Each row of a before or after table is a point. The points were changed in one or more steps. Then noise was added and the rows were shuffled. The steps act on how far a point lies along the listed directions, d1 being the first. What was done? A step turns or swaps two directions, mirrors them in a line or flattens them onto one, adds a multiple of one to another, or multiplies one. Angles are multiples of 10 degrees, from the lower direction toward the higher: turns from -170 to 170, lines from 10 to 170 but not 90. Use the fewest steps. Two steps may share a direction if one is a turn and the other turns, adds or multiplies; they go together, in the order done. Otherwise the lowest direction goes first.

Directions:
(1): [ 35 -23]
(2): [23 35]
Before, 10 rows:
[[ 29   0]
 [ 54  14]
 [  3  46]
 [-26  14]
 [-16  11]
 [ 44  41]
 [  5  55]
 [ 33 -10]
 [-21  35]
 [ 32   6]]
After (10 x 2):
[[ 42 -38]
 [-17 -43]
 [-20 -53]
 [-36 -20]
 [ 25 -14]
 [ 18 -55]
 [ 27 -21]
 [ 32  -5]
 [-19  -3]
 [-29  -1]]
Steps: mirror d1 and d2 in the line at 20 degrees

Directions:
(1): [-13   5 -11 -57]
(2): [ 13 -30 -50   4]
Before:
[[  9   1 -32  38]
 [-14  18  11 -47]
 [ -7  -4 -14 -17]
 [  2   8   5 -30]
 [ -4 -22 -26  16]
 [-12 -14 -43  -3]
 [  4 -17 -64 -10]
 [-10  22   8 -49]
 [  0  -8  -5   5]
 [ 26 -52 -88 -17]
 [  5   8   9  -2]
 [ 10 -27 -32  -8]
 [  6 -18 -15   0]
 [-11  -9 -31 -69]]
After (14 x 4):
[[  5   7   9  -2]
 [-25  61  68 -54]
 [  6 -19 -15  -1]
 [ -7  30  40 -33]
 [-11  12  11 -19]
 [  0 -31 -40  18]
 [-15  -5 -28  -4]
 [ -1  -4 -40 -11]
 [ 17 -35 -59 -20]
 [  0 -11 -11   4]
 [-29  55  70 -52]
 [ 19 -23 -75  40]
 [-34  47  61 -78]
 [  6 -19 -20  -8]]
Steps: add -1.5 times d1 to d2

Directions:
(1): [ 16  53 -18 -13  28  19  20 -45]
(2): [ 54  -9  43  11   3 -24 -23 -31]
Before (8 x 8):
[[  4  12  -4  -6   6  -8   8   5]
 [-31  -5   1   1 -14  12  17  18]
 [-10  38 -30 -36  15  24   5   2]
 [ 47  -3  26   7   8 -25 -14 -32]
 [ 45  -2  27   1  10 -11 -10 -21]
 [ -4  12 -21 -14 -13   3  20  -1]
 [ 29   0  21  -4   3  -6 -15 -15]
 [ 53 -33  63  23 -13 -32 -36  -4]]
After, 8 rows:
[[ 49  12  23  -1  18  -5  -5 -32]
 [-37 -26   9   6 -24   5   9  36]
 [  6  94 -49 -50  44  43  27 -46]
 [ 36 -91  83  36 -44 -51 -58  45]
 [  1  31 -28 -19  -3  10  28 -18]
 [ 51  10  22   4  16 -19  -9 -43]
 [  8  23  -7  -9  13  -4  12  -6]
 [ 32   5  20  -6   7  -3 -12 -21]]
Steps: multiply d1 by 3

Directions:
(1): [ 48  -1  36   5 -40 -34  23 -29 -10 -34  28]
(2): [ 41  -5 -53  -4 -10  -5  16  -9  47 -17 -48]
(3): [ 29  29 -18 -16 -23   1   1 -18 -52  60 -20]
Before (14 x 11):
[[ -7  -9  40   7 -25 -19   4 -44 -46 -16  33]
 [-90 -17  51  -6  42  38 -17  41  33 -23  51]
 [ 11  -1  52   2 -23 -17   2 -16 -65  34  53]
 [ 89   9  27 -17 -66 -40  34 -38 -38  10   4]
 [  0 -11  38  13 -16 -17  -9   8 -27 -12  13]
 [ 14  11  66   9 -31  -9  -1 -19 -54   3  53]
 [ 53   3 -27 -12 -34 -41  30 -23   8 -11 -24]
 [-19 -28  27  24  -4  -2   9  11  10 -37  25]
 [ 59  20 -29   4 -29  -3  35 -31  -2   4 -25]
 [-65   0 -12  -9  36  26 -35  13  39  -2   9]
 [-25  25 -19  11  -1   2 -16  22  28  19 -32]
 [-28  -3  64  17 -10  -8 -15  38 -41 -30  73]
 [  1 -17 -23  -3   4   8   3  -7  31  -2 -13]
 [-51   6 -75 -12  55  62 -18  34  15  60 -52]]
After (14 x 11):
[[-29   6 -44 -30  20  45  -5  23  39  29 -37]
 [-59   9 -14   3  31  36 -36  63 -26  33   5]
 [ 15  26 -16  13 -29 -17   3   4  39  -8 -29]
 [ 18  10  40  19 -21  -8  28 -22 -21 -21  38]
 [  2  10 -52 -20   1   7 -11 -16  48   0 -31]
 [-25  -8   5  11   2  13  -1  14 -20  10   5]
 [ 66  -6 -84  -4 -11   2  34 -17  68 -24 -62]
 [-56 -14   8  -1  37  21 -25  28 -23  48  18]
 [-66 -10  17   4  20  17 -20  -9 -42  20  14]
 [-29 -10  14  10   9   5 -22  27 -26  15  -6]
 [-21  -8  83  -3  -8  -7  -5  11 -50  13  57]
 [  7  -1  43  -3 -25 -43  17 -14 -30 -18  40]
 [-61   6  25   8  29  38 -34  28 -34  37  22]
 [ 23 -13  -1  -1 -19  -9  14 -25  13  -6   7]]
Steps: turn d1 and d2 by -80 degrees; multiply d3 by 0
